Each row is a point. The ring and each string are closed loops that go straight from each point to the next, and from the last back to the first. Before rounding, they use only three directions, however many columns there are. Count how often each string passes through the ring. Passing back the other way cancels.
(in the rows, 128 means zero)

Ring:
[[177 156 134 119]
 [138 167  87 128]
 [ 93 165  92 126]
 [ 67 127 146 112]
 [100 102 171 108]
 [160 124 173 110]]
String:
[[ 98  65 162 110]
 [107  93 140 115]
 [104 117 146 114]
 [ 86  81 141 114]
 [ 64  95 156 110]
 [ 54 124 169 107]
 [ 85 155 161 110]
 [103 133 139 116]
 [100 111 127 118]
 [ 52 100 143 113]
 [ 40 126 169 106]
 [ 64 136 168 107]
 [ 97 144 155 112]
 [115 126 134 117]
 [108  99 133 117]
 [117 130 138 116]
 [ 99 132 181 106]
 [ 98 105 194 103]
 [103  57 193 103]
 [117  82 155 112]
 [118 115 153 113]
 [114 151 169 109]
 [104 110 193 103]
 [ 94  84 198 102]]
Times through: 0
String:
[[100 140 118 120]
 [ 93 125  99 124]
 [ 61 148  92 124]
 [ 51 156  93 124]
 [ 48 191 123 117]
 [ 77 177 137 115]
 [105 139 127 118]
 [ 94 126 119 120]
 [ 98 119 118 120]
 [ 55 120 126 117]
 [ 27 135 150 110]
 [ 45 149 164 108]
 [ 88 146 152 112]
 [ 97 135 144 114]
 [ 86 109 136 115]
 [ 56  95 144 113]
 [ 43 116 160 109]
 [ 60 145 163 108]
 [ 92 146 147 113]
 [ 80 158 153 111]
 [109 144 138 116]
 [ 83 121 119 119]
 [ 61 121 108 121]
 [ 36 159 115 118]
 [ 54 173 123 117]
 [ 82 175 134 116]]
Times through: 4

Ring:
[[160 111 149 146 123 116 157 146]
 [122 148 102 148 105  76 156 114]
 [ 85 171  73 143  91  77 140  83]
 [ 82 155 103 127  99 122 123  75]
 [123 119 117 139 105 164 114 120]
 [173  92 132 156 114 162 131 169]]
String, 28 rows:
[[133 123  68 163  87 155 107 144]
 [133 123  93 154  97 145 120 136]
 [129 119 130 137 111 148 128 121]
 [127 109 165 122 123 170 126 111]
 [133 104 146 131 115 183 114 124]
 [136 106 107 148 100 188 101 140]
 [133 119  64 164  84 168  99 147]
 [125 129  87 153  95 141 118 129]
 [109 134  82 146  90 155 106 114]
 [ 85 143 104 127  97 156 107  82]
 [ 61 156 120 110 102 148 110  50]
 [ 79 165  53 146  80 115 112  86]
 [ 97 155  72 147  89 110 125 100]
 [111 140 111 138 105 118 135 104]
 [ 87 151 136 117 113 112 139  70]
 [ 58 176 113 114 104  89 139  43]
 [ 55 184  90 122  95  76 138  45]
 [ 74 163 132 113 112  98 143  55]
 [ 58 186  73 130  89  73 136  54]
 [ 49 201  25 146  71  60 127  57]
 [ 87 175  22 163  71  83 123 100]
 [113 148  66 157  88 107 128 119]
 [101 144 115 132 105 120 132  92]
 [ 91 140 154 111 119 133 134  71]
 [115 133 125 134 110 128 134 105]
 [ 91 131 170 104 123 156 126  69]
 [ 92 127 145 113 112 178 108  80]
 [116 122  96 144  95 175 101 120]]
Times through: 3
String:
[[ 64 147 151  99 114 156 115  45]
 [ 89 142 148 113 116 131 133  71]
 [103 145 109 135 103 117 133  96]
 [111 149  72 154  91 106 130 115]
 [110 145 100 142 101 110 136 105]
 [ 90 172  44 156  80  78 132  97]
 [ 63 199   7 159  66  49 131  76]
 [ 57 189  65 133  87  67 137  54]
 [ 79 155 142 111 115 108 142  60]
 [ 99 145 126 126 110 117 136  86]
 [114 143  84 150  95 115 129 115]
 [108 138 119 133 107 128 131  99]
 [114 142  64 157  86 128 117 122]
 [111 133  82 147  90 156 106 116]
 [118 118 110 139 100 180 103 119]
 [121 107 167 117 122 185 116 105]
 [123 116 157 124 120 158 129 108]
 [129 128 105 148 103 131 130 127]
 [127 127 104 147 102 137 126 126]
 [121 130  62 160  83 157 102 133]
 [ 92 137  99 132  95 163 103  92]]
Times through: 3
